Each row is a point. The points of each table are mixes of a few directions, plus a little noise. Count the directions of each table, and those that both share. Where both have some left over, give the other angles between the two spaces (their principal angles), to ten degrees, smallest first.

First (4 x 3)
[[-0.8 -2.2 -3.0]
 [ 1.1  2.9  3.9]
 [ 1.0  2.6  3.6]
 [-1.2 -3.3 -4.5]]
Second (7 x 3)
[[-4.1 -0.2 -0.5]
 [ 3.2  0.2  0.4]
 [-4.2 -0.2 -0.5]
 [-1.1  0.0 -0.1]
 [ 6.0  0.3  0.8]
 [-6.2 -0.4 -0.8]
 [ 6.2  0.3  0.8]]
Directions: first 1, second 1, shared 0; angles 70

First (7 x 6)
[[-1.6  2.5  0.3 -0.8  0.3  4.3]
 [-2.4  3.7  0.9  0.5  0.4  6.3]
 [ 0.3 -0.2 -1.3 -4.3  0.0 -0.1]
 [ 1.0 -1.8  1.5  6.6 -0.2 -3.5]
 [-1.2  2.1 -1.2 -5.8  0.2  3.8]
 [ 1.9 -3.1  0.3  3.5 -0.3 -5.5]
 [ 2.0 -3.2 -0.6  0.3 -0.3 -5.4]]
Second (6 x 6)
[[-5.0  3.4  3.8 -1.0 -0.1  0.2]
 [-3.2 -1.2  0.0  0.1 -0.3  0.4]
 [-3.1  0.7 -0.9 -0.1 -1.7  0.9]
 [ 7.5 -3.0 -3.9  1.1  0.6 -0.6]
 [-0.4 -6.4 -1.7  1.2  1.5 -0.2]
 [ 4.2  6.6  2.7 -1.1  0.1 -0.8]]
Directions: first 2, second 3, shared 0; angles 50, 80

First (10 x 9)
[[ 5.2 -4.3  0.0 -0.4 -1.1 -1.0 -1.6  0.6 -0.5]
 [-3.2  4.6  4.0 -3.2 -2.6  1.0  1.4  0.5  3.7]
 [-2.0  3.0  2.0 -0.9 -2.2  0.1  0.0  1.0  1.9]
 [ 3.2 -2.2  2.6 -3.6 -5.1 -1.3 -0.8 -0.1  2.9]
 [-3.5  3.7 -0.2  2.2  4.7  2.1  1.6  0.5 -1.1]
 [ 3.5 -5.7 -0.2 -4.2 -0.5 -0.6  1.4 -3.9  0.7]
 [-1.0  0.1 -4.7  1.7  1.2  0.6 -3.6  3.1 -6.4]
 [-3.1 -0.6 -1.2  2.0  1.6 -1.5  4.2 -6.3  2.9]
 [-3.0  5.1  1.0  2.8  0.4  0.7 -0.6  3.1  0.2]
 [ 3.9 -3.7 -3.3  3.6  3.6 -0.1 -2.0  1.5 -4.3]]
Second (8 x 9)
[[ 2.4  3.8  0.9 -1.5 -7.6  2.2  1.9 -2.9 -0.2]
 [-2.3 -2.6 -0.3  0.0  6.2 -3.6  0.7  1.1  0.0]
 [-3.6 -3.1  0.6  1.4  6.9 -4.0  0.4  0.3  0.0]
 [-0.9  0.7  1.3  1.4 -1.9  0.4  0.1 -2.0  0.2]
 [-0.2  3.4 -0.2  1.4 -7.4  1.7  0.2 -2.8  1.9]
 [-3.0 -2.0 -1.7  3.8  3.1 -0.4 -3.6  2.0  2.3]
 [ 1.7 -2.2  2.3 -0.9  3.9  1.2 -0.6  1.2 -3.3]
 [ 6.0  2.1 -2.8 -5.5 -3.1  2.4  0.8  3.2 -0.9]]
Directions: first 5, second 4, shared 1; angles 50, 50, 80
